Each row of a before or after table is a point. One or more steps were done to the points. Then noise was added and the rows were shuffled. The steps act on how far a point lies along the listed directions, d1 being the first. What was done? A step turns or swaps two directions, mirrors them in a line or flattens them onto one, adds a multiple of one to another, or multiplies one. Angles are multiples of 10 degrees, from the lower direction toward the higher: turns from -170 to 170, lines from 10 to 170 but not 90. Use the fewest steps. Two steps may share a direction if one is a turn and the other turns, adds or multiplies; they go together, in the order done. Otherwise the lowest direction goes first.

Directions:
(1): [1.68 0.84 1.94]
(2): [ 1.57 -2.16 -0.43]
(3): [-1.42 -1.40  1.83]
Before, 9 rows:
[[ 0.92  0.27 -0.41]
 [-0.04 -0.66  0.06]
 [ 0.72 -0.04 -0.08]
 [ 0.20  0.59 -0.75]
 [ 0.57 -0.49  0.41]
 [ 0.04 -0.40 -0.11]
 [ 0.51  0.50 -0.36]
 [-0.64  0.19  0.00]
 [ 0.53  0.24 -0.39]]
After, 9 rows:
[[ 0.49  0.53  0.19]
 [-0.20  0.40  1.35]
 [ 0.70  0.83  0.72]
 [-0.73  0.17 -0.29]
 [ 0.77  0.41  0.33]
 [-0.11 -0.58 -0.85]
 [ 0.66  0.35 -0.80]
 [ 0.31  0.62  0.90]
 [-0.42  0.20 -0.32]]
Steps: multiply d1 by 2.5; turn d1 and d3 by 30 degrees; multiply d2 by -1

Directions:
(1): [ 0.86 -2.50  1.00  1.31]
(2): [ 0.11  0.50  2.81 -1.26]
Before, 13 rows:
[[ 0.39 -0.18  0.26  0.36]
 [-0.05 -0.38 -0.88  0.24]
 [ 0.24  0.18  1.02 -0.35]
 [ 0.26 -0.68 -0.08  0.47]
 [ 0.10 -0.18  0.03  0.36]
 [ 0.23 -0.03  0.88 -0.20]
 [ 0.32 -0.64  1.14 -0.17]
 [ 0.20 -0.25 -0.20  0.17]
 [-0.18  0.05 -0.47 -0.10]
 [ 0.03 -0.70  0.80  0.18]
 [-0.34  0.32  0.21 -0.34]
 [ 0.19  0.33 -0.46 -0.11]
 [-0.05  0.62  0.78 -0.62]]
After (13 x 4):
[[ 0.01  0.58  0.94 -0.58]
 [ 0.06 -0.01 -0.11  0.30]
 [ 0.00 -0.36 -0.19 -0.01]
 [ 0.31  0.01 -0.13  0.00]
 [ 0.05  0.39  0.57 -0.33]
 [ 0.12  0.00 -0.29  0.12]
 [ 0.28  0.14 -0.02  0.25]
 [ 0.05  0.22  0.41 -0.45]
 [ 0.15 -0.29 -0.33  0.43]
 [-0.09 -0.58 -0.68  0.30]
 [ 0.12  0.54  0.72 -0.51]
 [-0.24  0.05  0.20 -0.05]
 [-0.31  0.14  0.36 -0.25]]
Steps: flatten d1 and d2 onto the line at 110 degrees

Directions:
(1): [ 1.41 -1.06  1.97  2.44  0.09 -1.94 -0.90 -1.39]
(2): [ 0.85  0.51 -0.44 -2.09  2.25 -0.09 -1.62 -2.49]
(3): [-1.34  1.37  0.96  0.74 -1.26  1.68  1.17 -2.92]
(4): [-0.74 -3.19 -1.46  0.21 -1.19  1.35 -1.58 -0.93]
(5): [-1.60  1.08  0.20  2.09  1.94  1.46 -2.13  0.97]
(6): [ 3.22  1.30 -0.61  0.58 -1.38  1.90 -1.04  0.35]
Before:
[[-0.82  0.55  0.03  0.32  0.77 -0.15  0.19  0.71]
 [ 0.12  0.36  0.08 -0.27  0.10 -0.44  0.44 -0.14]
 [ 0.04 -0.18  0.02 -0.08 -0.34  0.13  0.53 -0.59]
 [-0.66  0.48  0.18  0.62  0.39  0.05 -0.23 -0.37]
 [ 0.09 -0.69 -0.56  0.13 -0.24  0.33 -0.43  0.32]
 [-0.35  0.03 -0.15  0.05  0.76 -0.14 -0.55  0.09]
 [ 0.57  0.06  0.37  0.28 -0.42 -0.39  0.10 -0.15]
 [ 0.14  0.25 -0.40 -0.31 -0.02  0.85 -0.78 -0.05]
 [-0.67  0.08 -0.15  0.19 -0.13  0.88 -0.22  0.36]
 [ 0.49 -0.11 -0.70 -0.50  0.19  0.28 -0.66 -1.08]]
After (10 x 8):
[[-0.35  0.05 -0.17  0.44  0.17  0.11 -0.26  0.66]
 [-0.58  0.33  0.39  0.51  1.09 -0.63 -0.12  0.14]
 [ 0.16  0.38 -0.22 -0.73 -0.07  0.08  0.14 -0.14]
 [ 0.50 -0.03  0.10  0.81 -0.73  0.63 -0.59  0.39]
 [ 0.59 -0.06 -0.75  0.67 -1.40  0.92  0.16  0.59]
 [ 0.12  0.35  0.10 -0.10 -0.11 -0.36  0.53  0.06]
 [ 0.03 -0.15 -0.01 -0.12 -0.31  0.17  0.56 -0.59]
 [-0.28 -0.26  0.47  0.65  0.28  0.12 -0.64 -0.42]
 [-0.79  0.63 -0.05  0.41  0.30  0.31 -0.10 -0.16]
 [ 0.17 -0.76 -0.40  0.12  0.01  0.08 -0.60 -0.01]]
Steps: add 0.7 times d2 to d6; turn d1 and d2 by 160 degrees

Directions:
(1): [-1.53 -0.46  0.73 -0.33  0.10  2.46  1.54  2.21  2.02  2.39  0.70]
(2): [-0.70  0.42  2.85  0.58 -1.77  2.02  1.29 -0.43 -2.03 -1.41 -1.59]
(3): [-0.05 -0.15  3.04 -2.31  1.13 -1.92  1.27 -1.94  0.78  0.68  0.86]
(4): [-1.32  2.09 -1.46 -2.27 -1.65 -1.66  1.91  1.61  0.08 -1.15 -0.55]
Before (12 x 11):
[[-0.03 -0.22 -0.90  0.02  0.05 -0.27 -0.07  0.51  0.47  0.35  0.10]
 [ 0.13 -0.28  0.26  0.02  0.65  0.37 -0.05 -0.05  0.73  1.04  0.60]
 [-0.01 -0.61  1.21  0.35  0.32  0.60  0.12 -0.54 -0.25  0.50 -0.19]
 [-0.36 -0.22 -0.58  0.02  0.23  0.39  0.11  0.94  0.38  0.65  0.02]
 [ 0.18 -0.07  0.44 -0.65  0.34 -0.63  0.21 -0.67  0.28  0.13  0.37]
 [ 0.16  0.42 -0.21 -1.09 -0.01 -1.23  0.33 -0.23  0.53 -0.28  0.31]
 [-0.18  0.08  0.88  0.27 -0.12  0.51  0.27  0.06 -0.56 -0.31 -0.21]
 [ 0.27  0.28  0.31 -0.85  0.06 -1.05  0.24 -0.50  0.17 -0.26  0.20]
 [-0.17  0.07  0.01  0.32 -0.33  0.56 -0.18  0.24 -0.18 -0.19 -0.49]
 [ 0.14 -0.42  0.36  0.48  0.61  0.36 -0.56 -0.45  0.32  0.36  0.06]
 [ 0.05 -0.03 -0.13  0.59 -0.14  0.36 -0.13 -0.03 -0.27 -0.21 -0.27]
 [ 0.03  0.25 -0.12 -0.38 -0.43 -0.46  0.36  0.04  0.18 -0.19 -0.11]]
After:
[[ 0.37  0.14  0.11 -0.69  0.19 -1.02  0.06 -0.59  0.28 -0.24  0.19]
 [ 0.45 -0.03  0.65 -0.41  0.25 -0.65 -0.07 -0.80  0.10 -0.15  0.18]
 [ 0.40 -0.44  0.72 -0.23  0.62 -0.41 -0.18 -1.03  0.20  0.24  0.42]
 [ 0.07  0.22  0.04 -0.30 -0.38 -0.32  0.34 -0.03  0.17 -0.21 -0.09]
 [-0.38  0.17 -0.12  0.13 -0.45  0.51 -0.02  0.47 -0.05 -0.18 -0.45]
 [ 0.40 -0.42  0.09  0.21  0.94  0.26 -0.36 -0.31  0.78  1.09  0.65]
 [ 0.26 -0.44  0.35  0.49  0.61  0.38 -0.62 -0.50  0.28  0.30  0.09]
 [-0.41 -0.07 -0.99 -0.16  0.23 -0.02  0.12  0.99  0.36  0.47  0.05]
 [-0.27  0.00  0.86  0.28 -0.04  0.69  0.37  0.30 -0.38 -0.11 -0.13]
 [ 0.05 -0.86  1.29  0.58  0.59  0.82 -0.06 -0.52 -0.01  0.77  0.00]
 [-0.16  0.19 -0.17  0.38 -0.32  0.30  0.16  0.20 -0.20 -0.25 -0.29]
 [-0.03 -0.11 -1.10 -0.08 -0.05 -0.57 -0.09  0.48  0.39  0.14  0.06]]
Steps: turn d1 and d2 by -20 degrees; add -0.7 times d3 to d4

Directions:
(1): [-0.97 -2.50 -1.67  0.33  1.15  0.65  1.17 -2.86  0.17  1.28  0.47 -0.68
 -3.03  1.10]
(2): [ 1.66 -0.90  2.76 -0.62  1.94 -0.12  0.62 -2.32 -0.42  0.94  2.41  0.12
  2.47 -0.02]
(3): [ 1.22 -1.02 -1.90  0.71 -1.27 -3.39  0.57  0.68  2.40  1.74  0.79 -1.15
  1.48  0.79]
Before (8 x 14):
[[ 0.15  0.45 -0.18  0.02 -0.89 -0.77 -0.31  1.07  0.46  0.01 -0.22  0.04
   0.30  0.07]
 [ 0.42  0.06 -0.21  0.03  0.17 -0.27  0.14  0.01  0.21  0.27  0.10  0.16
   0.15  0.06]
 [ 0.33  0.66  0.91 -0.22  0.35  0.43 -0.08  0.17 -0.65 -0.35 -0.18  0.07
   0.66 -0.33]
 [-1.13 -0.08  0.08 -0.10  0.35  1.57 -0.20 -0.31 -0.91 -0.77 -0.76  0.39
  -1.60 -0.05]
 [ 0.10  0.59  0.04  0.01 -0.23 -0.14 -0.26  0.42  0.04 -0.07 -0.10  0.12
   0.12  0.02]
 [ 0.64 -0.03  0.55  0.17 -0.20 -0.20 -0.08 -0.04  0.01 -0.07  0.62  0.09
   1.15 -0.07]
 [-0.11 -0.33 -0.64  0.25 -0.20 -0.40  0.04  0.23  0.38  0.09 -0.21 -0.18
  -0.50  0.25]
 [ 0.01  0.13 -0.01  0.04 -0.41  0.07 -0.24  0.54  0.22 -0.01 -0.05 -0.08
   0.32 -0.17]]
After:
[[ 0.12 -0.13  0.00 -0.01 -0.19  0.00 -0.10  0.23  0.28  0.18  0.15 -0.12
   0.35 -0.09]
 [ 0.16 -0.03  0.68  0.05  0.11  0.70 -0.17 -0.39 -0.52 -0.39  0.34  0.27
   0.39 -0.13]
 [-0.14  0.59  0.11 -0.05  0.04  0.54 -0.12  0.41 -0.52 -0.47 -0.65  0.00
  -0.25 -0.23]
 [ 0.13  0.32 -0.07  0.02 -0.14 -0.26 -0.17  0.21  0.17  0.10  0.02  0.05
   0.06  0.18]
 [-0.91 -0.08 -1.44  0.35 -0.92 -0.03 -0.25  0.97  0.35 -0.44 -1.06 -0.10
  -1.27  0.18]
 [ 0.32 -0.42 -0.10  0.16  0.01 -0.66  0.11 -0.04  0.42  0.27  0.26 -0.11
   0.26  0.31]
 [ 0.39  0.08  0.08 -0.08  0.48  0.04  0.18 -0.23  0.05  0.13  0.16  0.24
   0.15 -0.04]
 [ 0.43 -0.16  0.29 -0.12 -0.26 -0.85  0.04  0.15  0.42  0.47  0.45 -0.01
   0.57  0.25]]
Steps: multiply d1 by 0.4; turn d2 and d3 by -70 degrees

Directions:
(1): [-0.14 -0.99 -0.32 -0.28  3.27 -0.07  2.53 -1.62 -0.19  2.72 -1.85 -1.02
  0.15 -1.96 -0.97 -1.12 -0.17  1.54  2.44 -1.22]
(2): [-3.04  2.00  0.05  1.95 -2.23 -2.65  1.00  0.85 -1.68  0.44  0.89 -0.67
  2.42 -0.45 -0.78  1.00  0.29  0.02  2.26 -0.93]
(3): [ 2.37 -0.41  1.37 -1.25 -1.72 -0.67 -0.59  2.04  0.93  1.79 -0.16 -1.84
 -0.71  0.49  0.69  1.02  3.34  2.04  2.20  1.29]
(4): [ 1.19  2.54  0.59  0.51  2.68 -0.41 -2.57  2.04 -1.16  0.97  0.32 -0.20
 -0.79  0.37  1.05  2.04 -2.81  1.64  0.21 -1.76]
(5): [-1.39 -1.73 -1.87  0.75  0.58  2.84 -0.30  3.14 -0.71  2.05 -1.03  1.36
  1.82  1.48 -2.08  1.27  0.70  0.59 -0.94  0.75]
Before (11 x 20):
[[ 0.17 -0.49 -0.44 -0.06  0.85  0.93 -0.11 -0.67  0.13 -0.05  0.09  0.65
  -0.02 -0.16 -0.13 -0.40 -0.79 -0.36 -0.68 -0.05]
 [ 0.13  1.35  0.85  0.15  0.50 -1.11 -0.16 -0.44 -0.37 -0.58  0.62 -0.23
  -0.62 -0.64  0.69 -0.02 -1.15 -0.26  0.30 -1.00]
 [ 0.82 -0.07  0.53 -0.60  0.81  0.27 -0.29 -0.28  0.30  0.20 -0.10 -0.24
  -0.71 -0.06  0.32 -0.28 -0.07  0.76 -0.24  0.20]
 [-0.13  1.04  0.38  0.49 -0.35 -0.75 -0.85 -0.41 -0.08 -1.52  0.67  0.39
  -0.19  0.27  0.54  0.02 -1.31 -0.84 -0.80 -0.14]
 [ 0.81  0.13  0.11  0.26 -0.28  0.16 -0.75  0.63 -0.04  0.01  0.50  0.08
  -0.14  0.56  0.25  0.23  0.36 -0.01 -0.28  0.37]
 [ 0.67 -0.87  0.13 -0.56 -0.29  0.14  0.12 -0.07  0.67  0.25 -0.16  0.06
  -0.32 -0.20  0.25 -0.18  0.97  0.04 -0.27  0.53]
 [-0.25 -0.09 -0.20  0.29 -0.02 -0.18  0.12 -0.20  0.18 -0.25 -0.03  0.09
   0.20  0.03  0.10 -0.15 -0.39 -0.03 -0.29 -0.05]
 [ 0.89  0.57  0.17 -0.43  0.79  0.08 -1.15 -0.10 -0.01 -0.56  0.28  0.08
  -0.90  0.28  0.73  0.03 -0.91 -0.31 -0.91  0.02]
 [-0.15  0.03 -0.13 -0.02  0.61  0.07  0.48 -0.81 -0.02 -0.36 -0.01  0.36
  -0.02 -0.22 -0.12 -0.43 -0.80 -0.49 -0.12  0.14]
 [ 0.56  0.19  0.32 -0.27  0.34 -0.43 -0.19 -0.58  0.23 -0.52  0.25  0.00
  -0.85 -0.09  0.59 -0.13 -0.76 -0.05 -0.01 -0.24]
 [ 0.18  0.37  0.04  0.08 -0.19 -0.25 -0.69  1.19  0.11  0.08  0.53 -0.09
   0.32  0.28  0.28  0.63 -0.04 -0.02  0.33 -0.02]]
After:
[[-0.13  0.03  0.01  0.25 -0.41 -0.46  0.10  0.06  0.19 -0.06  0.05 -0.25
   0.23  0.06  0.18  0.04  0.02  0.21  0.15  0.02]
 [ 1.41  2.04  2.06 -0.53 -0.16 -2.60 -0.18 -1.45  0.21 -1.13  1.06 -1.32
  -1.71 -1.21  1.88 -0.39 -0.68 -0.05  1.25 -1.05]
 [ 0.34  1.08  0.85 -0.10 -0.18 -1.76  0.11 -1.46  0.11 -1.16  0.75 -0.47
  -0.93 -0.64  1.05 -0.38 -1.09 -0.31  0.63 -0.68]
 [-0.28  0.61  0.33  0.14 -0.38 -1.02  0.62 -0.47 -0.19 -0.07  0.28 -0.32
   0.26 -0.38  0.06 -0.09 -0.12 -0.14  0.98  0.10]
 [ 0.62  1.80  1.47  0.15 -1.47 -2.33 -0.78 -0.60  0.18 -1.52  1.06 -0.79
  -0.62 -0.12  1.29  0.12 -0.37 -0.31  0.61 -0.10]
 [ 0.32  0.04 -0.29  0.50  0.18  0.55 -0.67  0.38 -0.23 -0.24  0.46  0.54
   0.03  0.55  0.02  0.08 -0.25 -0.40 -0.85  0.19]
 [ 0.55 -0.13 -0.21 -0.19  0.44  0.57 -0.87  1.13  0.33  0.03  0.29  0.28
  -0.03  0.46  0.23  0.46 -0.29 -0.14 -0.39  0.16]
 [-0.35 -0.62 -0.34  0.01  0.17  0.18  0.40 -0.73  0.22 -0.35 -0.04  0.65
   0.06 -0.39 -0.05 -0.47 -0.21 -0.67 -0.91  0.02]
 [-0.35  0.66  0.34  0.10  0.82 -0.39  0.15 -1.09 -0.25 -0.51  0.25  0.04
  -0.21 -0.47  0.19 -0.55 -1.14  0.08 -0.36 -0.45]
 [-1.07  0.23 -0.42  0.73 -0.28 -0.10  0.25  0.13 -0.57  0.45  0.41  0.27
   1.14 -0.21 -0.59  0.25 -0.27 -0.12  0.48 -0.26]
 [-0.24  1.69  0.40  0.27  0.01 -1.39 -0.65 -0.58 -0.59 -0.97  0.85 -0.22
  -0.28 -0.23  0.75  0.04 -1.28 -0.62 -0.11 -0.59]]
Steps: turn d2 and d3 by 110 degrees; multiply d5 by 2.5
